Each point is reached from the start by the listed moves, each made once or not at all, plus a little noise. Say if it took an odd or an even number of moves. Then give how often each move was made.
In the rows, 128 means zero.

Moves:
(1): [183 138 132 116]
(2): [122 159 134 160]
(3): [117 136 175 108]
Start: [140 136 120 165]
Points:
[132 168 125 197] -> odd (0, 1, 0)
[125 145 168 144] -> odd (0, 0, 1)
[123 175 173 177] -> even (0, 1, 1)
[194 147 123 151] -> odd (1, 0, 0)

Moves:
(1): [171 140 161 157 157 102 117 141]
(2): [131 183 149 148 103  81 158 114]
(3): [107 103 146 149 134 108 139 138]
(4): [111 119 119 164 129 137 136 133]
(5): [147 134 147 127 164 148 123  97]
(6): [138 143 139 110 123 124  93 100]
Start: [114 132 129 129 133 161 118 130]
Points:
[135 191 168 147 145 134 143  85] -> even (0, 1, 0, 0, 1, 0)
[149 149 165 177 159 140  81 119] -> odd (1, 0, 0, 1, 0, 1)
[125 183 197 152 145 110 117  66] -> even (0, 1, 1, 0, 1, 1)
[118 129 137 164 169 189 122 104] -> even (0, 0, 0, 1, 1, 0)
[169 214 193 159 134  82 104 101] -> odd (1, 1, 0, 0, 0, 1)
[147 188 213 181 140  62 115 113] -> even (1, 1, 1, 0, 0, 1)

Moves:
(1): [149 124  82 128  99 114 157 141 132]
(2): [115 158 132  92 112 127 131 137 116]
(3): [140 126 183 142 134  97 144 123 127]
(4): [101 116 120 134 142 147 149 137  84]
(5): [144 140  96 129 146 117 114 130 112]
(6): [137 118 102  84 121 130 125  95 102]
(7): [118 153 116 140 140 126 169 125 129]
(8): [120  84 126 108 142 158 126 148 148]
(9): [152 168 146 134 107 169 129 165 151]
Start: [114 150 102 121 113 132  96 137 135]
Points:
[117 105 156 115 132 132 109 150 156] -> even (0, 0, 1, 0, 0, 0, 0, 1, 0)
[147 181 130 135 141 157 139 186 163] -> odd (0, 0, 1, 0, 1, 0, 1, 1, 1)
[131 185 113 149 146  88 139 131 120] -> odd (0, 0, 1, 0, 1, 0, 1, 0, 0)
[143 105  98  72 144 123  94 119 114] -> even (0, 0, 1, 0, 1, 1, 0, 1, 0)
[160 240   7  60  69 145 154 162 111] -> even (1, 1, 0, 0, 1, 1, 1, 0, 1)

Moves:
(1): [155 130 145 157 129 118 108  98 131 101 110  98 110 133 137]
(2): [127 143 118 132 126 128 128 125 134 136 138 147 129 110 108]
(3): [140 146 157 116 132 132 119 128 114 119 121 146 104 129 121]
(4): [130 115 142 128 118 100 123 125 137 135 129 112 119 110 132]
(5): [119 150 112 135 107 168 102 133 114 117 131 122 127 127 159]
(6): [135 121 141 133 110 122 102 122 130 128 125 121 115 143 137]
(7): [138 147 165 145 101 119  96 175 111 113 162 147 132 139 145]
(8): [103 136 136 118 150 121 155 134 128 149 128 105 117 125 117]
(9): [126 142 109 116 154 123 119 135 139 132 112 144 106 139 149]
(10): [140 110 123 138 141 134 110 112 163 114 154 130 120 126 128]
(11): [120 105 135 115 114 120 126 150 148 106 100 110 121 150 126]
(12): [ 79 144 121 142 127 116 147 117 128 148 156 110 122 122 149]
Start: [112 119 123 135 138 112 133 144 146 107 153 108 118 128 120]
Points:
[ 89  84 133 125 146  75 135 153 217 107 163  69  83 112  86] -> odd (0, 1, 0, 1, 0, 0, 0, 1, 0, 1, 1, 0)
[ 82 140 202 191 104  38  94 145 141 116 196  32  63 134 174] -> even (1, 0, 0, 1, 0, 1, 1, 1, 0, 0, 0, 1)
[ 67  93 153 166 146  53 132 110 211  89 159   7  58 128 139] -> even (1, 0, 0, 1, 0, 0, 0, 1, 0, 1, 1, 1)
[108 124 157 158 146  79  67 108 200  63 136  73  25 176 170] -> odd (1, 0, 1, 0, 0, 1, 0, 0, 1, 1, 1, 1)

Moves:
(1): [150 125 124 128 116 123 128 129 143 127 139 141 137 130 116 129 150 132
 133 143 136 136]
(2): [110 138 137 130 153 128 123 143 108 143 147  94 110 141 151 127 132 140
 132 123 106 128]
(3): [127 129 123 132 121 125 130 117 125 114 132 133 122 133 148 140 127 122
 123 137 138 134]
(4): [102 150 127 138 122 128 114 124 120 138 110 107 131 123 124 144 116 133
 110 124 114 130]
(5): [122 121 132 135 124 131 118 137 122 123 127 115 134 120 143 137 132 114
 126 139 118 122]
(6): [141 128 138 111 112 127 133 117 113 103 146 141 127 142 133 122 130 118
 103 135 115 142]
(7): [123 135 144 136 117 152 134 123 136 124 112 146 129 123 134 127 112 148
 112 149 111 130]
(8): [114 146 143 127 116 135 134 139 109 138 134  95 151 130 121 139 114 129
 168  72 148 128]
(9): [122 127 127 135 115 118 119 136 127 128 137 119 114 125 154 114 122 116
 125 131 117 134]
(10): [166 129 131 138 143 117 148 123 128 132 133 116 111 132 132 138 125 116
 139 106 121 125]
(11): [109 116 153 134 121 160 133 115 124 141 152 147 110 103  97 112 101 121
 135 155 129 150]
(12): [132 117 134 147 129 117 128 145 127 124 125 142 109 142 142 126 136 127
 119 134 123 127]
(13): [129 125 120 135 128 143 129 122 125 144 126 131 119 143 121 122 130 118
 132 127 118 115]
(14): [100 141 105 131 142 135 139 123 131  99 115  99 103 143 111 159 114 123
 133 145  96 115]
(15): [141 126 114 137 124 119 120 123 125 122 149 142 159 141 141 140 114 121
 128 119 142 119]
(16): [128 130 114 121 130 161  93 132 117 122 117 134 115 126 118 128 112 128
 109 138 121 127]
(17): [114 117 125 125 137 128 117 123 117 154 139 140 119 132 158 130 123 115
 134 122  98 146]
(18): [162 120 111 127 132 119 107 124 112 132 110 106 146 145 117 121 127 134
 147 134 146 134]
(19): [139 140 113 128 134 141 136 121 125 108 117 139 149 133 125 126 130 112
 121 117 146 148]
(20): [132 139 116 126 132 132 128 145 103 131 131 147 126 127 133 136 126 130
 129 147 124 120]
Start: [140 130 132 129 128 137 147 132 129 119 114 120 149 101 130 154 142 130
 122 165 114 113]
Points:
[132 126 105 191 140 130 108 145  56 136 129  93  98 123 173 203  69  76
 137 211  35 127] -> odd (0, 0, 0, 1, 1, 0, 0, 0, 1, 1, 1, 1, 0, 1, 1, 0, 1, 1, 0, 1)
[168 142 148 179 117 229 151 124  95 122 126 161 154 124 112 156  65  97
 132 126 122 135] -> odd (0, 0, 0, 0, 0, 0, 1, 1, 0, 1, 1, 1, 1, 0, 1, 1, 0, 0, 1, 0)
[199 139  93 156 133 202 129 118  95 102 117 145 136 122  80 191  73 131
 134 249  91 116] -> odd (1, 0, 0, 0, 0, 0, 1, 0, 0, 1, 1, 0, 0, 1, 1, 1, 0, 1, 0, 1)
[139 144 109 182 118 104 121 147  85 121 103  27 120 146 185 225 116  78
 172 144  62 131] -> odd (1, 0, 1, 1, 1, 0, 0, 1, 1, 1, 0, 1, 0, 1, 0, 0, 1, 1, 0, 0)
[116 218  97 152 133 210 153 126  72  70  67  83 135 119 122 239  70 121
 110 150  83 115] -> odd (0, 0, 1, 1, 0, 0, 1, 1, 0, 1, 0, 0, 0, 1, 0, 1, 0, 0, 1, 1)
[156 130 106 185 143 150 121 121  52 117 164  80 113 171 175 181 103  47
 124 200  17 167] -> odd (1, 1, 0, 1, 1, 1, 0, 0, 1, 1, 1, 1, 1, 1, 1, 0, 1, 1, 1, 0)
[ 97 168 167 184 136 143 132 192  44 177 132  61 105 119 239 187  98 121
 137 133  14 125] -> even (0, 1, 0, 1, 1, 0, 1, 1, 1, 1, 0, 1, 0, 0, 0, 0, 1, 0, 0, 1)
[137 120 108 163 160 116 171 127 117  99 117 111  75 141 186 203 125  92
 123 167  53 118] -> odd (0, 0, 1, 0, 0, 0, 0, 0, 0, 1, 0, 1, 0, 1, 0, 0, 1, 0, 0, 0)
